Each row of a before or after table is a point. One or more steps were done to the points. Then noise was added and the rows were shuffled. The steps act on how far a point lies along the listed directions, d1 being the first. What was done? A step turns or swaps two directions, mirrors them in a line or flattens them onto one, adds a multiple of one to another, or multiplies one. Angles are multiples of 10 degrees, from the lower direction toward the higher: turns from -170 to 170, lines from 10 to 170 but not 90. Use the fewest steps. Two steps may share a direction if one is a turn and the other turns, adds or multiplies; they go together, in the order done. Otherwise the lowest direction goes first.
In the rows, zero is written as 128.

Directions:
(1): [163 138 158]
(2): [150  89 115]
(3): [106 104 162]
Before, 10 rows:
[[143 138 148]
 [139 148 142]
 [126 115 138]
 [114 120 124]
 [135 150 131]
 [136 151 144]
 [111 104 124]
 [111 129 134]
 [129 115 133]
 [133 117 127]]
After (10 x 3):
[[128  97 147]
 [ 85  66 104]
 [135  94 136]
 [143 188 145]
 [ 83 138 138]
 [ 91 108 110]
 [150 195 178]
 [159 184 174]
 [144  96 123]
 [174 159 187]]
Steps: multiply d1 by 3; multiply d2 by 3; multiply d3 by 2

Directions:
(1): [142 155 140 117  85  90  92 138]
(2): [114  96 191 115 120 144 119 136]
(3): [142 146 146 109 142 105 178 166]
(4): [111 149 151 121 169  95 120  86]
(5): [105 185 140 135 128 170 123 140]
Before:
[[153 174 115 125  98 129 103 177]
 [149  99 111 116  80  96 119 150]
 [147 124  90 135 106  90 140 150]
 [142  84 102 133 123 131  96 111]
 [ 88 206 142 151 158 182 145 140]
 [132 148 112 118 108  92  91  82]
 [150 128 140 123 115  97 115 150]
 [127  82 110 135 102 107 127 124]]
After:
[[113  98 145 132 133 159  79 103]
 [133 183 130 115 176  89 123 124]
 [130 153 129 115  85 132  87 105]
 [127 130  83 144 143  78 132  95]
 [143 128 135 130 139  79 113 122]
 [115 113 129 120 144  82 108  83]
 [103  98 126 130 128 124 106  89]
 [126 186 126 136 135 153 186 192]]
Steps: mirror d1 and d4 in the line at 20 degrees; add -0.7 times d3 to d2; turn d3 and d5 by -40 degrees

Directions:
(1): [160 102 148 136 162  81  96 126 102 109 166 143 158 138]
(2): [138 142 102 114 182 142 112 140 141  78 111 151  84 138]
(3): [138 128 121 129 136 132 171 101 116 153 175 133  87 182]
(4): [111 101 105 145 176 132 138 139 165 144 161  82 131  96]
(5): [117 133 130 165 154 152 109  91  66 132 103  93 119 124]
(6): [115 120 105  80 133  84  94  95 143 156 101 102 120 152]
Before (13 x 14):
[[154 129 175 174  97 137 151 134  58 129 160 148 152 131]
 [102 164 113 105 103 121  95 159 159 134  65 117 157  99]
 [125 129 101 101 104 105 108 124 154 160 127 105 129 143]
 [148 127  98  64 123  74  74 130 166  99  90 169 134 151]
 [123 128 100  72 158 105  96 109 145 126  98  98 132 122]
 [138 140 146 146 140 139 130 116  69 102 136 158 104 143]
 [138 126 145 136 111 139 114 113  89 118 125 138 142 120]
 [133 112 167 181 153 130 116 113  49 117 152 124 153 121]
 [158 106 165 148 119 106 122 132  74  94 153 143 168 115]
 [113 139 101  97 139 129 111 146 204  95 127 144 106 107]
 [177 112 134 125 191  96 122 122 108  76 159 180 128 143]
 [137 126 103  90 163  87  90 143 156 114 107 143 123 111]
 [131 130 155 154 129 107 126 136  90 110 164 155 179 119]]
After:
[[121 140  97  91 158 124 128 121 186 106 148 145  79 150]
 [102 139  81 122 187 120 129 132 166 169 141  75 111 134]
 [122 136 145 174 154 144 141 144  96 107 158 140 163 101]
 [143  98  84  98 198  81  76 139 177  95 141 132 134 124]
 [138 132 102 119 146 105  82 110 115 141 117 107 116 155]
 [143 100 151 175 140 137 141 141  90  95 164 119 159  87]
 [145 115 106 102 176  81 120 140 154 128 159 146 113 136]
 [131 132 158 184 113 171 135 157  79 115 116 119 160  77]
 [127 114 136 140 119 142 126 132 118 126 141 115 151  93]
 [144 112 112  76 154  82 119 103 145 142 155 108 136 148]
 [121 127 158 130  90 125 129 163 128 117 128 150 166  82]
 [168 112 149 133 143 108 138 163 138  72 161 197 168 109]
 [126 111 176 177 100 133 153 142  89 138 165 136 176 101]]
Steps: turn d1 and d6 by -30 degrees; mirror d2 and d5 in the line at 140 degrees; turn d3 and d4 by -110 degrees

Directions:
(1): [156 102  63 137 153 135 111  75 128  81  72 130  99 119 111 121 118 112
 122 113 144 118 116 107]
(2): [170  80 179 137  97 107 102  93 131 146 134  98 120 135 119 117 100 173
 137  95 155  97 132 146]
(3): [ 94 140 137 161 151 172 131 131 152 114 141 109 147  99  94  90 125 123
 175 151 181  97 104 150]
(4): [107 110 129 135 193 130 159 141  93 161 106 137 118 174 120  91 106 183
 108 145 117 111 115 111]
(5): [178 156 132  97 150 142 114 135 132 159 109 153 141 131 114 172 114 120
 164 163 131  66 162 107]
Before (10 x 24):
[[170 140 164 127  99 137 102 108 150 149 129 113 150 103 109 154 119 112
  179 139 170  79 158 145]
 [130 158  95 120 133 136 135 131 129 112 107 140 133 123 118 148 138  91
  115 135 133 139 128 116]
 [111 145 124 122  87 120 135 150 142 113 149 119 136 124 148 142 156 106
  125 110 121 162 134 142]
 [124 125  79 111 107 108 120 115 121 117 104 151 123 130 140 160 159 104
   93 108  94 172 141 109]
 [153 141  91 114 149 147 122 113 135 104  99 147 131 103 127 156 144  79
  142 156 120 126 138 107]
 [153 120 190 136  46 124  95 105 189 109 162  96 147  80 113 140 146  98
  168  98 171 127 127 173]
 [154 123 117  95 110 114 124 119 130 115 121 147 132 132 137 152 142  98
  127 144 103 132 145 127]
 [184 171 167 104  91 156  99 147 162 131 152 134 154  97 115 174 142  94
  192 142 172  75 161 153]
 [158 151 125  95 157 158 136 142 125 157 110 141 142 124 127 178 112 110
  153 174 108 105 172 104]
 [151 158 104  96 102 123 109 114 142 126 121 145 137  88 127 177 132  76
  148 136 127 114 154 124]]
After (10 x 24):
[[129 134 122  97 153 127 145 144 120 137 119 158 138 151 129 135 136 123
  128 173 100 118 138 120]
 [146 136 121 113 134 109 139 130 107 148 103 141 121 155 127 147 122 134
   99 125 118 128 136 113]
 [152 148 178 120 155 151 132 138 128 195 125 133 161 140 100 143 102 154
  183 175 164  49 158 126]
 [ 80 122 220 151 151 138 164 166 136 181 161 112 156 149 106  74 123 187
  144 144 153 109 106 159]
 [ 92 132 138 128 113 112 157 165 119 137 152 116 135 153 148 120 141 141
  107 110 110 161 125 141]
 [177 116 128 102 176 122 132 120 100 162  87 155 121 154 133 154 118 140
  121 156  99 104 150  95]
 [ 77 134  85 123 155 121 150 146 104 138 105 155 124 149 132 129 157 126
   89 134  94 169 130 107]
 [195 156 129  75 152 157 123 138 126 171 100 151 143 128 122 208 100 109
  165 175 106  73 197  96]
 [133 151 138  90 170 121 146 147 102 196 111 161 137 150 124 150 105 149
  131 167 105  83 156 112]
 [184 161 205  91 153 152 132 185 121 210 140 154 158 162 111 160 110 167
  182 174 150  32 175 128]]
Steps: mirror d1 and d4 in the line at 20 degrees; swap d2 and d3; multiply d5 by 1.6

Directions:
(1): [ 86 160 131 144 109 124 147 116 126 119 117 117 157 115 140 116  93 164
 154 103 119 130 109 113  96 192 123  90 140 128 171 145 124 160 167 135
 159 123 138 102  89 104  43 131 141  89 102 124 135 118  72 113 115 121
 117 162 125 172 160 121  71 140 129 155]
(2): [156 100 136 139  76 127 119 124 151  99 135 183 169  96  77  88 110 153
 120 137 106 113 151 103 158  92  64 154 135  99 142 145 102 127 126 112
  97 155 122 129 134 121  93 106  93  99  96 138 150 163 107 111 103 132
 111 172  86 100  82 160 152 122 109 117]
Before (12 x 64):
[[116 130 121 104 158 119 130 129  95 145 122  96  71 132 141 160 138 110
  108 127 136 133 124 145 124 128 158 121 117 159 106 134 149 123 133 147
  145 119 130 120 145 128 169 137 142 148 159 138 116 116 164 132 147 134
  143  97 135 126 139  97 144 120 143 125]
 [138 123 115 120 158 124 123 121 117 143 135 105 109 151 144 147 139  96
  119 131 137 141 129 144 128 110 162 132 108 136  92 103 148 118 104 136
  125 113 127 132 149 130 196 155 126 169 162 120 117 119 168 137 141 135
  142  86 145 107 131 112 161 105 144 122]
 [120 115 118 119 102 129 127 117 121 128 125 156 148 122 130 117 116 130
  122 160 125 111 130 100 131 126 118 140 123 132 109 139 128 142 148 131
  128 129 115 113 124 126  80 135 130 131 106 126 133 148 111 124 105 120
  118 144 119 145 131 142 131 142 125 132]
 [133 118 138 132 108 114 129 134 139 120 132 161 145 108  97 102 126 135
  116 126 114 128 136 112 154  93  87 140 147 114 136 132 123 126 124 119
  125 165 109 116 141 134 127 130 113 110 116 143 134 146 126 131 133 133
  107 163  88 122 101 140 146 117 127 111]
 [141 145 106 107 166 114 113 137 132 158 135 116  94 141 143 150 164 119
  129 144 156 129 144 156 137 121 162 135 107 147 105 122 153 122 118 139
  116 124 127 160 151 152 185 155 142 144 166 129 107 108 155 153 138 119
  129  90 150 111 143 101 131 110 121 133]
 [128 134 127 104 163 147 125 145 121 155 126 105  85 152 150 168 156  72
  109 132 141 146 125 161 147 112 147 122 119 149  80 113 144 102  95 144
  154 105 135 160 154 151 204 136 163 177 152 117 107  97 156 140 149 133
  148  86 157 134 149 109 165 121 164 124]
 [128 129 116 160  68 112 147 125 146 106 134 200 193  92  78  79  87 173
  131 122  95 104 160  94 153 127  49 139 133  87 178 176  81 155 150 114
  122 147 123 122 110 102  48 120 109  72  83 103 174 168  73 100  96 122
   94 205  80 126  78 157 117 131 110 152]
 [165  99 153 139  64 125 112 138 146  79 137 210 167  97  62  70 106 166
  125 125 102 106 150  92 167  85  60 161 141  92 161 158  94 135 125 106
  102 130 134 119 123 124  69  99  79 101  78 139 170 169 100 119  81 141
  112 189  74  89  59 170 152 126  96 111]
 [169  95 122 128 120 134 120 144 140 109 148 182 155 122  96 106 140 134
  119 148 112 123 147 129 172  70  77 171 126 107 105 129 114 107  94 100
   77 149 126 135 153 130 151 105 104 113 134 132 122 155 156 141 120 146
  141 136 110  87  77 166 182 120 106 110]
 [139 107 116 111 152 113 110 126 119 134 139 123 110 144 142 136 153 110
  116 141 148 147 132 139 156  91 142 136 106 132 102 101 146 113 110 124
  122 130 127 153 159 140 183 144 126 158 155 121 106 112 174 133 150 143
  138  94 137 103 114 114 158 117 130 131]
 [131 112 148 136  85 127 136 114 134 112 119 173 187 104  84 100 105 163
  120 140 101 121 144 102 142 110  84 117 124  96 156 147 105 140 137 106
  106 144 123 131 123 120  49 106 102  90  94 133 143 150  84  95  91 135
   85 172  99 117 108 157 137 121  97 146]
 [100 167 126 119 173 128 152 120 101 145 120  81  91 150 184 144 146 116
  157  93 139 136 102 157  92 179 168  97 120 151 128 132 152 124 151 137
  169 108 130 138 111 125 132 149 148 137 163 118 113  98 125 139 146 126
  143 120 138 162 180  99  84 148 139 149]]
After (12 x 64):
[[ 95 156 120 115 151 115 141 119  92 148 110  79  80 125 157 161 120 130
  126 111 137 136 108 140 102 170 164  99 122 162 134 141 146 138 156 155
  168 115 133 110 122 113 129 142 151 132 149 128 116 103 134 126 143 128
  137 110 137 155 165  92 111 129 146 139]
 [ 87 163 119 134 143 124 146 106 114 135 119  82 140 143 162 138 102 128
  150 109 126 144 102 131  90 190 163  87 121 141 140 122 145 155 147 151
  165  99 141  99 105 102 105 157 144 134 140 112 118 102 110 124 127 124
  128 120 148 157 176 102  98 119 143 161]
 [128 127 131 148  87 132 138 128 139  84 140 181 197 101 102  82  96 183
  149 119  99 122 134 105 143 145  59 140 144 100 156 156 108 145 143 102
  106 148 137 101 108 101  37 107 110  57  93 127 132 143  94 127  98 138
  127 185  94 139 107 167 120 133  97 142]
 [178  84 152 140  45 126 105 147 156  72 138 235 173  85  40  57 104 171
  121 132  94 101 167  87 186  64  30 175 145  79 162 166  78 128 120  97
   92 143 134 123 133 125  70  89  59  95  72 146 178 182 102 118  70 146
  108 203  60  74  35 185 164 117  93 101]
 [136 124 140 137 102 113 130 130 141 111 131 169 154 107  92  95 119 143
  117 120 111 131 132 108 155 100  78 137 150 111 143 128 117 131 127 121
  127 169 109 113 137 131 108 126 106 101 105 146 136 147 110 127 120 134
  106 172  82 127 101 145 141 117 126 110]
 [132 102 121 116 107 132 123 121 127 131 128 167 138 128 120 119 126 121
  109 170 121 109 146 102 140  95 118 155 121 129 101 134 124 131 133 129
  113 133 109 120 137 129 107 136 124 141 115 132 131 157 136 125 111 124
  126 137 116 124 115 143 157 145 123 119]
 [ 88 149 124 128 129 107 132 107 111 125 125 104 143 130 162 125 116 153
  152 107 136 154 109 121 111 174 141  88 114 131 151 120 143 156 161 134
  164 126 145 126 112 116  86 151 140 115 124 116 114  99 107 116 133 135
  125 137 137 156 152 110  91 132 134 163]
 [119 156 121 108 202 128 141 130 102 160 128  76  58 163 188 159 171  84
  142 107 144 129 106 175 107 142 186 116 113 158 103 118 162 101 124 134
  156 104 126 156 129 142 194 156 145 173 185 117 105  94 166 154 158 128
  156  89 150 140 166  99 116 142 144 136]
 [ 79 179 131 120 149 146 151 132 119 150 114  84 109 146 174 157 115 107
  138 104 134 155  96 149 104 195 155  71 132 156 127 125 145 141 145 155
  199  95 148 132 105 123 107 145 185 132 123 109 107  75  95 125 134 130
  140 117 164 195 193  93  95 129 173 159]
 [ 94 177 111 119 155 107 135 127 126 158 119  98 116 130 156 145 135 147
  158 123 147 135 122 143 104 185 167  98 119 148 142 133 153 151 158 147
  148 114 139 135 116 131 114 159 161 114 148 127 110  94 101 145 125 111
  120 119 155 152 179  90  70 119 126 163]
 [185  80 116 144  73 116 123 138 155 108 153 227 168  98  51  82 128 135
   97 151  98  99 192 106 202  42  33 196 121  78 132 160  77 119 101  97
   72 158 106 153 159 126 139 100  81 108 106 115 173 190 137 115  98 128
  108 174  69  67  26 176 191 113 103 118]
 [170  77 152 126  88 134 121 126 144 108 125 194 175 105  67 104 125 144
   99 161 105 117 158 103 169  54  70 155 120  80 128 140 104 112 110 100
   74 156 110 150 147 136 100 100  88 111 100 143 145 162 125  97  96 141
   84 157  91  83  72 175 187 112  88 123]]
Steps: multiply d1 by -1; multiply d2 by 1.3

Directions:
(1): [136 145 145  77 140 129 154 174  87 172 161 149 105 124  48 128 154 161
  78 126 170 123 125 154 150  88 122  96 144 107 128 129 125 102 144 159
 104 131 103 158 147 129 115 141 104 159 125 154 109 129 156 116 152 151
  94 134 196 139 121 149 135 109 146  88]
(2): [119 162 123 132 143 138 125  86 150 127 158 138 166 162 123 156 153 135
 163 104 141 143 101 100 175  77  60 119 139 131 129 153  72 168 114  82
  87 152 126 154 135 131  91 185 149  78 150 119 130 151 133 141 118 129
 159 123 167 106 119 162 106 128 124 150]
Before, 11 rows:
[[138 123 129 118 137 132 128 149 101 140 136 137 111 113 104 129 131 133
  119 138 150 109 133 126 134 124 121 113 139 124 124 113 124 106 133 152
  122 127 123 137 143 123 139 144 119 141 138 139 119 139 152 116 124 155
  124 145 170 140 133 134 136 132 126 117]
 [132 114 113 172 121 128  93  88 158  84  96  94 139 118 214 121  95  81
  168 138  84 115 142 104  93 185 142 172 124 138 120 108 132 124 121 113
  160 121 149 100 100 127 168  99 138 114 118 111 151 110  86 145 103  94
  157 138  43 141 129  95 129 156 120 151]
 [146  94 138 100 106 120 147 190 103 155 107 131  75  91  96  99 119 131
   69 160 140 134 160 164  62 175 201 140 122 106 134  93 189  84 151 181
  164 105 127 110 137 115 164  80  90 190 105 150 120  89 141  98 158 143
   87 145 107 163 135 111 174 113 136  81]
 [118  87 106 153 116 130 111 126 144 101  91 105 115 113 207 113  86  90
  130 138  96 121 141 110  82 187 157 155 102 122 129 122 168 114 126 123
  175 118 130 110 117 118 165  80 120 131 130 111 153 109 103 139 111 109
  120 140  61 125 155  96 151 158 141 143]
 [121  87 115 161  97 121 111 113 151  80  86  98 131 112 205 116 100  94
  154 135  94 128 143 123  90 183 199 147 112 150 127 113 146 128 129 134
  147 114 152 100 104 123 173  88 146 138 101 125 166 110 101 129  98 110
  124 118  49 144 134  95 138 154 117 155]
 [147 140 153  82 162 142 174 207  68 184 163 151  87 123  36 108 156 172
   65 128 176 122 127 170 125  95 139  86 142  92 124 133 155 114 141 176
  104 135  85 157 159 113 132 135  80 179 113 160 109 123 176 107 161 167
   93 148 192 143 120 131 161 101 151  57]
 [136  97 145 137 100 115 118 162 113 112  85 105  85 103 148  98  72 117
  100 162 114 115 171 137  65 211 205 154 114 140 151 102 186  89 143 186
  191  97 148  83 127 125 173  68 111 171 109 123 134  92  98 132 144 117
   86 141  64 146 134  80 133 142 119 118]
 [123 136 140 136 119 128 114 128 152 115 141 123 142 135 127 137 123 124
  124 118 119 132 122 125 148 128  96 136 129 112 153 127 118 139 147 115
  137 136 141 130 127 118 130 130 116 126 156 136 124 133 131 135 149 111
  125 129 132 130 121 127 121 131 143 154]
 [143 150 131 104 138 136 138 129 109 137 150 151 142 116  98 141 143 134
  129 111 162 124 126 143 149  96 117 115 139 127 124 140 108 118 158 140
   91 122 121 133 142 119 119 175 120 134 120 145 116 141 138 143 139 139
  141 133 180 143 127 141 122 117 133 127]
 [129 102 101 201 110 118  78  77 186  55  93 115 168 141 230 126  97  87
  201 126  69 146 118  92 113 165 143 152 105 172 116 127 139 180 112  51
  149 120 164  81 103 126 140 117 160  85 136  90 136 114  83 127  98 109
  167 131  59 119 120 106 111 165  97 180]
 [133 145 147  96 139 130 121 146 105 158 135 148 117 106  85 123 131 152
   87 134 163 121 124 147 124 130 135 132 138 116 124 114 133 109 132 159
  136 119 117 120 132 139 135 142  96 149 135 130 119 111 126 131 141 134
   98 133 145 144 127 143 146 125 124 102]]
After:
[[127 174 127 128 151 143 114  78 147 131 169 134 166 158 125 158 154 123
  161 105 145 130 101  97 182  74  44 125 155 119 119 141  53 150 119  81
   81 160 125 167 132 132 108 186 137  79 144 127 135 137 124 152 119 117
  162 138 166 125 112 161 108 134 131 139]
 [111 142 105 140 140 149 118  82 158 117 145 129 163 162 167 151 134 114
  159 104 129 141 102  79 156  97  54 127 125 117 130 159  89 166 114  71
  109 155 117 159 134 121 106 169 144  71 166 104 146 142 123 154 105 120
  150 136 145  98 140 154 123 150 144 157]
 [151 117 130 122 123 127 135 146 108 123 118 133 123  88 130 118 114 116
  120 128 138 116 149 157 103 147 171 134 126 133 121 122 156  91 164 167
  131 102 129 102 131 114 152 129 115 163 103 144 120 125 122 138 141 129
  125 135 125 158 136 105 135 128 130 123]
 [130 122 133 137 127 126  97 114 134 118 104 133 130 102 149 119 104 123
  123 137 126 123 131 126  96 172 149 161 125 137 129 104 143 127 125 140
  166 111 137  91 113 135 154 125 106 134 131 106 132 105  99 137 126 114
  121 131  77 140 136 121 142 142 111 132]
 [136 105 123 145 126 129 114 136 117 114 111 122 115 107 148 120 107 116
  137 148 124 111 145 122 107 160 140 131 130 135 123 107 141 109 129 147
  148 117 138 115 129 117 157 120 122 138 139 127 132 132 136 121 115 145
  130 144 121 140 139 111 138 145 119 138]
 [139 164 126 111 147 131 123 118 133 137 183 165 169 173  76 155 173 159
  145  99 157 149  83 110 203  41  64  78 147 135 118 154  75 171 128  62
   60 153 117 160 145 133  74 197 139  93 150 130  98 144 141 114 134 151
  141 141 229 115  97 180 102 133 126 128]
 [112 149 124 180 118 130  94  55 178  81 118 109 167 171 191 153 102 104
  201 119 111 148 123  66 137 141  84 164 122 163 151 147  85 184 110  85
  131 144 159 110 125 128 115 161 166  61 151  88 148 135  92 166 110 101
  165 126  92  96 121 129  89 156  98 182]
 [115 145 116 139 126 137 117  76 162 107 150 128 178 163 152 158 153 121
  180  99 138 146 102  94 177  81  92 113 138 141 131 149  57 174 118  81
   71 154 133 156 129 128 107 185 165  81 133 129 158 148 123 142  98 122
  155 116 146 117 115 161 110 141 122 168]
 [123 105 102 188 101 128 101  72 198  83  86 107 156 137 220 134 107  86
  186 133  89 157 134  92  82 181 136 181 106 144 131 120 129 166 114  79
  159 127 164  91 118 111 145 120 151  82 130 100 152 114 103 133 111 110
  173 133  42 119 137 117 141 140 104 167]
 [139  82 126 176 131 135 126 150 129 100  75 102 101 103 191  86  91 103
  136 147  89 120 153 142  49 210 205 158 103 133 124 115 203 136 120 149
  184 114 133  76 118 104 182  67 110 158 101 115 142 103 120 117 123 122
  135 143  32 137 141  64 164 138 121 116]
 [126 137 149 121 119 128 120 148 142 123 145 122 130 129 111 134 123 133
  107 121 126 125 128 135 145 127 105 129 130 103 153 121 128 126 153 132
  141 129 139 130 130 117 132 127 109 146 150 142 116 129 138 130 155 115
  112 132 138 136 119 126 126 128 153 142]]
Steps: turn d1 and d2 by -110 degrees
